Rows are points. Each copy is the shape, with its points in the same order, stretched, turned, moved and blurred by noise. Is it also mirrored, or only turned?

Shape, 8 rows:
[-63 -34]
[28 -33]
[-57 -35]
[3 -21]
[28 42]
[-62 -57]
[7 26]
[-19 -47]
Copy 1 (8 x 2):
[41 50]
[24 -43]
[42 39]
[17 -12]
[-60 -17]
[64 37]
[-40 -1]
[51 -3]
Copy 1 is: mirrored
Copy 2 (8 x 2):
[-61 -21]
[3 -62]
[-55 -33]
[-10 -30]
[56 35]
[-72 -43]
[21 17]
[-38 -57]
Copy 2 is: only turned
Copy 3:
[23 -59]
[20 30]
[24 -54]
[7 6]
[-42 21]
[42 -54]
[-32 6]
[31 -14]
Copy 3 is: only turned

Shape:
[-35 -26 9]
[-21 -37 28]
[37 -43 7]
[-3 44 -43]
[-12 24 -93]
[-26 -40 54]
Copy 1, 6 rows:
[34 50 -15]
[41 41 7]
[54 0 -1]
[-35 -13 -43]
[-2 -10 -87]
[34 54 23]
Copy 1 is: mirrored
Copy 2 (6 x 3):
[-4 -59 -8]
[16 -54 -29]
[0 4 -74]
[-36 29 13]
[-89 27 12]
[34 -60 -25]
Copy 2 is: only turned

Shape:
[-26 -31 -46 22 -16 -29]
[-20 -9 12 53 -45 -8]
[5 19 32 61 8 -19]
[-27 -23 -43 -16 30 15]
[43 50 -29 -18 -56 12]
[-5 -8 -11 -7 -15 -18]
[-24 -34 -24 14 27 36]
[49 -9 7 9 18 -7]
[8 9 31 26 -22 -12]
Copy 1, 9 rows:
[-36 -6 -58 -19 -14 -27]
[-53 -27 -8 -13 -21 6]
[-33 34 15 -28 0 41]
[33 3 -42 -40 14 -17]
[-21 -17 -27 62 23 19]
[-12 2 -18 -1 -4 -21]
[26 -4 -28 -49 -5 5]
[12 50 2 14 -26 37]
[-26 9 15 -3 -12 16]
Copy 1 is: mirrored
Copy 2, 9 rows:
[-27 32 13 45 -42 -23]
[36 48 23 53 -24 -23]
[42 -19 -5 52 -6 -17]
[-36 -22 22 -13 -1 27]
[-1 48 -44 -28 35 -43]
[-8 12 -12 12 -28 -7]
[-10 -29 56 2 -3 20]
[8 -59 -4 -5 -30 -29]
[36 7 -9 24 -20 -16]
Copy 2 is: mirrored
Copy 3 (9 x 6):
[-58 -2 -7 -27 22 -14]
[-48 27 25 -1 -16 -2]
[-10 22 2 23 -21 -42]
[-15 -54 -14 -9 22 1]
[-14 21 -58 -3 -22 39]
[-19 3 -5 -14 16 0]
[-26 -54 -1 18 13 -2]
[5 8 -36 39 23 -20]
[-11 29 4 8 -15 -4]
Copy 3 is: mirrored
Copy 4, 9 rows:
[15 -30 -56 48 41 -3]
[18 13 -61 36 -11 -35]
[37 26 3 53 -30 -82]
[-11 2 -16 63 57 10]
[29 24 -25 -53 12 40]
[3 -15 -23 9 14 -11]
[-4 15 -19 95 33 5]
[33 -15 41 42 -26 -8]
[15 10 -12 12 -28 -44]
Copy 4 is: only turned

Shape (13 x 9):
[1 -25 39 40 8 -7 3 23 -38]
[-1 14 -18 -19 4 -2 -45 -25 -1]
[-13 2 37 17 -10 -21 -15 52 -42]
[-11 -17 5 2 9 17 12 1 29]
[-16 3 30 2 -4 54 23 22 30]
[24 22 -20 11 13 -24 -39 2 34]
[-8 10 54 20 -2 -15 -1 2 -46]
[10 -30 20 -20 -16 16 -1 14 40]
[-29 -11 3 9 -23 22 21 2 49]
[-21 -12 -14 -9 6 11 21 16 14]
[15 -6 -35 7 -35 30 15 2 36]
[28 9 -54 4 13 15 -53 -5 21]
[-30 -18 47 35 -6 -10 -33 23 -32]
Copy 1 (13 x 9):
[-71 -35 32 37 34 -3 13 0 0]
[14 -3 -12 -21 -3 -44 -48 16 0]
[-95 -28 23 16 0 16 12 -5 -35]
[1 -9 10 3 29 -9 -17 -13 39]
[-10 -14 30 8 29 44 -25 -8 33]
[-18 36 18 -36 14 -63 -31 1 3]
[-59 -32 24 41 1 18 5 29 -5]
[8 -27 31 -23 20 -5 -10 -9 39]
[20 -8 30 5 5 -2 -15 -37 42]
[0 -4 -11 1 13 8 2 -30 15]
[63 9 37 -19 9 -18 -7 -41 7]
[19 28 9 -43 29 -70 -57 -9 -10]
[-83 -48 35 27 13 -16 -19 -2 0]
Copy 1 is: mirrored
Copy 2:
[-19 19 71 8 -3 21 15 11 3]
[2 12 -26 13 -8 8 3 -40 22]
[-37 6 89 23 4 9 -11 -25 -2]
[-14 -12 -21 -15 -1 -2 26 24 -8]
[-38 -28 -22 -20 11 9 3 47 3]
[8 24 -16 34 -20 -35 -17 -11 -27]
[-6 24 75 17 19 8 -7 -6 43]
[2 -39 -16 -23 -17 11 10 18 -17]
[-29 -27 -31 -19 -12 -25 18 35 4]
[-29 -5 -14 -22 10 -4 28 3 -19]
[-23 -1 -55 -51 -32 -19 -8 21 -19]
[-11 25 -54 2 -36 8 -5 -23 -31]
[-41 -2 77 30 -13 23 14 -13 27]
Copy 2 is: only turned

Shape (15 x 11):
[-21 -25 -36 -3 29 28 23 -20 5 -30 -27]
[-38 6 -42 15 2 -5 30 -22 3 -12 -45]
[-28 -4 -18 35 3 -5 -8 -9 -29 -20 -23]
[25 16 47 -13 -44 -18 22 9 9 10 24]
[35 7 6 2 -26 15 -1 26 19 -16 6]
[-22 26 -4 -34 6 9 54 32 -25 -21 -5]
[4 -24 19 -11 -32 -34 -5 37 16 3 29]
[-11 34 -38 -10 4 21 16 -22 -20 -46 -32]
[0 -15 -52 6 26 -38 3 -42 1 -20 -38]
[-30 3 -16 -35 2 40 26 -42 -47 -29 -27]
[-17 28 -12 -37 42 22 11 1 -41 -20 -37]
[-5 -5 30 -9 -21 -16 -5 20 33 5 -33]
[22 10 22 -9 -31 4 17 36 -1 60 20]
[-12 29 30 -12 -9 -3 -2 14 31 20 42]
[-9 24 23 -7 41 31 57 -7 -38 -27 -18]
Copy 1:
[25 6 5 24 23 -54 33 -7 -24 34 -3]
[20 2 36 -24 23 -49 -6 -26 -42 33 1]
[23 -12 15 -6 -8 -37 4 3 -45 -16 15]
[-51 -8 22 -23 -6 22 11 -6 34 -32 -31]
[7 -15 14 17 -3 25 5 12 37 -21 -44]
[-4 7 47 -36 16 -55 21 20 8 33 -57]
[-37 -40 -1 -18 -29 31 34 2 7 -7 -29]
[46 18 14 -13 31 -52 -10 0 -17 7 -34]
[43 -2 -1 -5 51 -24 44 -15 -77 21 10]
[32 20 3 -29 21 -95 25 -27 4 5 6]
[53 -14 26 -34 55 -72 14 25 -2 27 -19]
[-30 -68 32 -13 22 13 -3 -8 19 -9 -15]
[-18 -4 46 -46 -29 25 24 -7 69 5 -10]
[-48 -11 1 -38 6 13 -25 26 19 10 -18]
[1 20 49 -1 38 -86 26 43 7 8 -21]
Copy 1 is: mirrored
Copy 2:
[-33 41 -6 17 -6 1 23 -44 24 2 -23]
[-31 16 -33 -14 -24 -25 37 -28 21 -11 8]
[-12 13 -10 0 -22 -16 24 -24 -11 -48 21]
[15 -17 21 -19 20 10 4 16 -31 41 60]
[14 -7 29 -29 0 21 10 13 -1 15 -2]
[-18 -35 -16 15 28 39 18 -41 20 -11 25]
[31 -1 27 -10 -34 38 -13 12 -6 22 57]
[-19 -14 -32 -18 12 -9 16 -51 6 -20 -33]
[3 17 -40 4 -33 -46 25 -22 0 10 -18]
[-56 12 -33 16 24 9 7 -76 -24 -10 -11]
[-45 -22 -40 28 27 14 -4 -34 4 -32 -21]
[-20 -6 20 -12 -41 5 -2 38 -3 19 30]
[-8 5 -2 -22 27 47 7 51 -24 16 56]
[5 9 9 -18 17 9 -52 10 3 18 62]
[-40 -14 1 43 59 -10 37 -45 2 -22 7]
Copy 2 is: only turned

Shape:
[-36 -12 23 -28 11 14 4 -11 16 18 -9 35]
[4 19 -34 -4 -37 9 21 1 -42 -16 -34 7]
[-69 0 5 -21 30 -7 17 0 -9 -26 61 3]
[-3 30 28 -40 -32 45 -53 -19 -28 20 -42 -31]
[5 15 31 10 17 30 -43 31 -10 -44 -1 50]
[-26 34 -13 -31 -5 -4 23 -11 -1 8 13 7]
[4 35 12 -43 24 1 13 -7 2 21 -39 26]
[-59 48 13 -17 -7 56 1 21 11 8 -8 3]
[14 -23 -29 -29 -32 6 26 -6 14 0 -23 -12]
[-11 4 -25 -13 6 2 -22 44 19 3 -4 12]
[-10 6 15 15 -22 26 51 -5 24 -18 5 -2]
[-9 14 -5 -20 19 15 -26 -48 20 -17 -11 -11]
[-22 45 -6 4 -23 -18 34 22 5 5 -16 22]
[14 12 17 1 10 3 -9 40 2 -5 13 -15]
[-9 -37 14 0 -35 -12 22 -7 13 30 -60 8]
[-11 74 -31 13 -14 -11 -33 0 -25 28 26 30]
[27 24 -41 -48 -25 -38 20 0 -37 -14 45 4]
[-57 -10 -10 -1 17 53 29 27 1 7 34 -23]
Copy 1:
[10 -13 14 12 -52 27 -15 -19 -47 12 22 19]
[9 -17 -40 -13 -10 -21 -18 48 -13 -7 6 -29]
[-62 -7 42 15 1 37 -20 36 -57 26 0 10]
[13 -20 -44 -26 -27 32 -74 9 8 6 -43 23]
[17 -71 17 36 -12 41 26 -16 -36 -26 -48 -3]
[-35 0 -13 -8 -26 -9 -7 28 -67 24 1 16]
[25 -24 -16 6 -51 -7 -17 1 -76 7 0 29]
[-35 -52 -15 -23 -59 37 14 46 -48 12 -20 35]
[11 8 2 -26 -15 -31 -32 -1 9 -21 40 3]
[-9 -39 -8 19 -11 -8 17 3 -21 -7 10 39]
[-3 -3 57 -29 -29 0 15 33 -12 8 -12 -17]
[-5 -42 14 0 -26 -17 -33 -13 -24 27 -2 16]
[-17 7 -12 15 -44 -19 18 51 -50 11 -13 14]
[-4 -10 36 7 25 18 -2 23 -11 -10 -25 27]
[52 23 13 7 -60 -16 -34 -13 23 -8 40 0]
[-45 3 -59 25 -7 -14 39 40 -65 52 -44 9]
[-47 45 -32 -1 50 -15 -39 31 -65 0 -15 -13]
[-36 -41 48 -47 6 43 11 52 -14 10 29 19]
Copy 1 is: only turned
Copy 2, 18 rows:
[-4 17 -15 28 17 25 -11 43 28 8 -32 13]
[67 -19 -32 -27 -11 15 25 22 -9 -10 23 -10]
[1 90 -5 4 14 -3 -42 -39 15 -6 -22 40]
[25 -9 1 15 -61 52 34 29 -11 -22 -10 -72]
[7 0 34 49 -32 -30 0 19 33 -22 51 16]
[27 35 -64 4 -4 15 -7 -15 15 4 -19 5]
[26 11 -64 44 17 11 45 32 11 19 -2 -20]
[-12 2 -28 13 -35 72 -3 -9 -9 10 23 18]
[23 -26 -25 -28 23 8 -1 7 26 27 -5 -29]
[-32 20 -31 -8 -14 -2 -7 20 24 20 34 -14]
[30 -36 -8 7 -1 10 -23 -32 2 27 -11 34]
[2 11 -20 9 -32 -5 53 -9 42 -11 -39 -11]
[42 0 -76 4 -14 14 -12 8 -12 43 13 18]
[-2 8 -4 14 -5 -20 -11 -24 -9 26 26 -27]
[36 -32 -16 -7 17 0 -1 74 0 51 -33 -8]
[-8 20 -95 16 -75 -7 -11 9 -11 -24 2 -10]
[58 47 -74 -17 12 -20 -31 -29 29 -11 1 -41]
[-48 24 6 -14 23 40 -25 -40 -25 -7 13 28]
Copy 2 is: only turned

Shape, 17 rows:
[6 -48 -1 -63 -13 -39 4 12 3 0 -20 50]
[5 -29 -2 -20 2 -33 -27 -25 27 -24 -20 11]
[-15 -11 20 -22 -4 30 34 -49 -30 25 -51 -21]
[-25 0 64 -14 17 50 23 -51 -20 49 0 4]
[-10 -38 -10 18 -18 -17 -8 6 4 7 -6 21]
[0 -15 -25 1 14 18 12 -19 -15 25 29 -15]
[48 -26 34 4 22 22 -5 -2 9 -20 14 -39]
[36 -50 -29 -37 -50 -2 -22 12 22 -1 -41 43]
[-26 -15 33 -4 0 3 24 -17 7 54 -21 -40]
[20 25 6 9 15 26 10 -14 50 -11 7 -6]
[29 6 33 14 -3 23 8 -48 21 -33 19 -33]
[-2 5 39 -2 -32 2 49 -33 -14 42 19 -22]
[4 -58 -15 -6 -20 -29 14 47 5 -18 -48 66]
[-22 19 28 22 -19 10 -4 -16 -45 21 11 -15]
[56 22 19 23 26 -7 0 -32 -1 19 -3 -13]
[8 -32 -15 -56 -31 -24 -36 56 18 -6 -45 43]
[24 10 -2 -30 12 0 15 -2 10 -38 -13 -14]
Copy 1:
[-69 -42 50 -63 3 40 24 -30 35 -29 53 -6]
[-31 -32 5 -37 12 15 40 -10 30 11 -37 -33]
[-38 -53 50 -30 -11 -10 -26 36 12 14 -22 32]
[-14 -11 23 -29 -62 -11 -28 8 12 21 -30 44]
[-43 -51 10 -22 3 8 29 -5 -18 24 0 1]
[-7 -15 -5 2 9 -2 -3 8 -18 -8 9 62]
[-14 -7 -47 52 -11 -13 47 9 -20 -14 -58 46]
[-61 -61 44 -77 8 24 84 38 -15 -29 35 23]
[-65 4 16 7 -14 -6 -54 19 -11 28 -28 24]
[2 11 -28 7 -8 8 -8 45 -6 -28 -38 10]
[8 -15 -41 18 -10 -55 16 38 -8 -1 -61 13]
[-30 -8 12 8 -21 -43 -46 46 11 22 27 26]
[-79 -95 50 -36 0 53 54 9 2 -14 32 -23]
[19 2 26 7 -32 -20 7 2 -19 46 -7 9]
[31 13 -9 38 -2 24 22 76 18 15 -34 17]
[-66 -14 59 -62 2 54 67 -28 -2 -38 41 -12]
[-11 -5 4 19 6 8 4 14 11 -42 -14 6]
Copy 1 is: only turned
Copy 2 (17 x 12):
[12 60 -42 27 6 -44 -4 20 19 15 -32 -5]
[27 37 -9 4 7 0 25 7 17 -18 -8 -18]
[-37 -20 -13 -50 43 -46 39 23 -34 -47 1 -20]
[-12 -32 -16 -2 22 -65 38 4 -81 -26 0 -31]
[-7 22 -16 38 18 -12 33 -1 12 7 -14 -28]
[-52 9 -39 -18 -27 -7 34 -10 -15 -8 -2 -2]
[-2 42 44 -53 -21 13 46 -3 -14 3 5 10]
[26 54 -35 18 37 -5 23 51 6 31 4 0]
[-47 -4 12 -17 42 -8 47 -5 -53 -58 -12 9]
[30 -35 15 -23 -16 18 39 -5 -10 4 8 21]
[-4 0 33 -38 -29 12 50 14 -10 -28 14 -11]
[-65 2 7 11 -5 -34 44 15 -31 -57 -6 -4]
[20 40 -17 47 21 -51 19 8 47 55 -40 -15]
[-37 -17 21 10 3 -22 20 -13 -25 -17 30 -28]
[14 -1 16 -29 -3 -15 58 -34 -7 -29 28 30]
[39 44 -3 27 34 5 -21 29 18 45 0 15]
[10 3 21 -52 -29 5 4 7 29 2 5 17]
Copy 2 is: only turned
Copy 3:
[25 33 -18 -43 18 -44 68 21 -32 -10 37 -22]
[13 -22 -15 3 -9 -50 31 -6 -27 4 -3 -6]
[10 -17 -33 -51 -22 28 45 -44 40 2 5 -52]
[-25 -21 -18 -19 -45 52 62 14 51 4 -9 -53]
[36 10 -32 -5 -3 -9 4 13 2 6 -13 -23]
[24 12 12 29 -5 52 21 -25 26 2 -12 -15]
[-9 -35 -5 13 37 15 26 -38 -12 59 -34 8]
[56 0 -65 -8 37 -30 61 20 -55 19 23 11]
[-21 8 -29 -48 -30 39 6 -19 17 22 -10 -45]
[15 -37 -3 17 -25 14 43 -10 -8 31 -31 47]
[2 -31 -14 42 -21 -19 46 -32 20 59 -23 16]
[-5 29 -26 -13 -38 28 40 -7 50 41 21 -32]
[63 11 -37 -64 40 -42 18 43 -16 5 -1 -21]
[-21 -9 -17 14 -9 27 1 -5 65 -17 11 -13]
[-8 -66 12 27 -13 20 6 -3 4 49 20 -1]
[10 6 -48 -44 55 -47 38 21 -54 -18 19 25]
[15 -15 5 -11 21 -22 38 -47 -6 12 3 28]
Copy 3 is: only turned
Copy 4 (17 x 12):
[-8 9 -7 -15 39 -17 26 35 47 11 -7 -29]
[33 6 16 -22 11 -17 23 3 56 -25 10 -16]
[31 -35 35 -2 7 14 44 52 -70 25 -41 -22]
[12 -31 3 20 -43 -10 44 55 -85 -5 -53 -70]
[19 10 -9 19 16 9 11 4 22 -19 25 -37]
[25 -31 -16 13 -43 14 1 -3 -18 30 -26 -34]
[31 39 28 -19 -22 -4 -30 -22 -16 5 -35 -24]
[25 10 41 20 70 5 -25 57 74 -12 -8 -1]
[-3 15 46 5 -20 29 62 7 -51 7 -14 -40]
[14 -27 27 -2 -28 -8 -26 7 13 -9 -2 -17]
[31 -6 17 -27 -17 11 -29 -1 0 -33 -19 -19]
[-15 -2 -2 -23 -30 52 22 23 -48 -4 -30 -37]
[-6 23 5 8 78 -8 -3 35 43 -2 55 -45]
[7 -20 -25 15 -16 14 24 -1 -52 -23 -27 -11]
[31 25 16 -3 -48 14 -9 19 -32 11 -1 12]
[-4 13 29 18 63 -18 -1 28 81 -4 -4 12]
[15 -15 17 -39 4 -14 -17 -2 18 24 -20 12]
Copy 4 is: only turned

Shape:
[-53 22 -27 -20 55 34 2 15 -16 53 -29 48]
[13 -41 15 17 12 42 15 -37 -5 -1 6 -19]
[-24 -3 -28 20 15 1 50 -28 -4 21 -36 44]
[-11 -42 30 -18 18 -30 48 28 15 -5 23 49]
[-30 24 -20 -28 -12 -13 -29 -32 -14 4 13 -5]
[14 43 -26 0 23 34 44 -8 -46 21 33 -7]
[-55 -27 -5 -18 -1 -12 -35 46 -36 56 -35 40]
[-24 -19 -1 -23 54 8 29 -3 41 -21 -19 19]
[3 -12 -35 38 23 -14 24 -12 -10 1 14 14]
[-11 13 -55 45 -15 -17 -19 -9 44 54 31 -7]
[-20 -2 -6 7 -1 -1 -20 44 8 14 -22 62]
[9 -42 33 9 -16 -29 -37 -42 -3 -11 26 51]
[16 15 -23 -21 -19 9 -1 44 26 -11 -5 35]
[19 26 13 4 -2 -31 4 -32 -39 -6 -6 11]
[10 25 -37 -12 37 27 30 39 26 68 2 -7]
[-30 -30 16 5 -28 -15 -36 26 14 8 18 45]
[-25 22 22 5 1 43 7 41 10 37 11 -9]
[-30 -11 -35 -18 10 -22 32 -24 -29 67 16 30]
Copy 1 (18 x 12):
[-47 49 4 70 -35 36 -1 -39 -2 -13 13 68]
[11 -2 35 6 21 8 -13 -59 -13 -11 4 3]
[-19 2 -31 -6 -27 21 12 -59 -13 -65 13 46]
[8 -25 -26 -19 -16 50 34 -66 40 16 -20 2]
[-33 4 -4 34 18 -17 -35 41 37 -11 -19 6]
[-39 -14 6 24 -39 -49 1 -18 -28 -7 72 24]
[45 36 -4 95 -7 48 38 5 2 -4 -36 60]
[-39 20 12 -30 3 60 17 -68 41 -3 -4 -1]
[11 13 -43 -2 -27 -16 3 -34 -10 -31 26 -10]
[-28 36 -55 38 -33 -38 6 -19 -51 -31 -50 -53]
[30 34 -13 12 -53 62 20 -9 -5 -20 -44 28]
[64 -2 -23 -15 5 27 -52 -7 18 15 -60 15]
[0 8 -7 -22 -48 54 27 29 -18 -8 -27 -8]
[20 -8 -14 -29 -5 -37 -5 28 10 -15 12 51]
[-68 32 -1 36 -41 -1 72 -49 -66 17 9 -8]
[51 13 -15 30 -24 44 -9 -8 20 -1 -79 -3]
[-24 13 49 53 -39 1 41 -40 -4 -1 -18 12]
[-35 -17 -62 68 0 -16 -7 -34 -17 -3 3 32]
Copy 1 is: only turned
Copy 2, 18 rows:
[-43 31 0 52 30 26 21 3 47 55 21 39]
[12 -54 27 11 -4 19 10 27 14 18 -1 -17]
[-4 6 1 55 9 -6 31 29 -14 60 5 41]
[-20 6 53 9 -1 -37 -1 3 -12 -32 24 30]
[-18 -24 -59 -5 6 9 24 -42 5 18 27 0]
[39 18 -8 10 15 36 1 20 3 35 19 16]
[-75 -24 -21 58 29 6 -39 -28 9 51 33 54]
[-22 29 15 8 -10 -33 62 19 17 -5 24 -17]
[-6 -6 -4 9 -1 22 11 50 -35 26 39 20]
[-13 -30 -57 15 57 25 25 58 -22 -16 33 38]
[-77 -1 -1 34 20 -3 3 -4 -13 -1 -5 44]
[-41 -70 17 -35 -14 -5 23 -22 -30 -11 -3 28]
[-40 35 -22 -4 46 -24 17 1 -15 -34 -15 -5]
[7 -20 -19 -16 -16 -13 1 -12 -23 37 -8 25]
[-2 37 -1 23 61 3 -7 56 34 2 28 32]
[-63 -38 -5 13 22 -5 -1 -15 -14 -26 15 33]
[-8 -2 -19 46 19 20 -21 13 41 -29 9 24]
[10 -16 -5 42 44 12 15 0 -10 57 52 65]
Copy 2 is: mirrored
Copy 3 (18 x 12):
[-58 20 -1 60 17 -34 -79 -17 -32 47 -27 39]
[4 25 17 4 -9 22 -7 31 4 -30 21 -37]
[-66 12 5 28 -26 19 -30 16 42 49 -19 28]
[0 35 5 54 -36 2 6 7 47 21 55 27]
[-22 -17 5 -29 47 -5 -17 -48 -11 -6 14 20]
[-19 41 4 17 5 57 -26 -14 -10 51 -13 26]
[-26 -36 2 52 14 -49 -38 -7 -41 11 14 48]
[-37 54 -1 16 -21 -29 -36 15 23 11 36 -5]
[-44 13 -6 19 -47 31 -20 -2 22 22 25 9]
[3 -37 -78 17 7 -7 -42 -10 29 57 20 -6]
[-40 3 -33 51 14 -43 3 -3 -10 14 -20 26]
[-3 -29 13 28 17 -18 35 -31 36 -50 -2 -27]
[19 27 -48 10 10 -40 26 1 15 37 -8 8]
[-56 0 46 16 -6 28 22 -33 0 3 -6 -4]
[8 29 -52 46 -9 -12 -59 31 -12 90 20 -9]
[8 -26 -23 35 34 -36 16 -21 15 -23 8 24]
[1 9 -34 29 55 -1 -16 15 -26 14 14 -1]
[-7 -3 10 43 -11 15 -57 -9 24 70 16 32]
Copy 3 is: mirrored
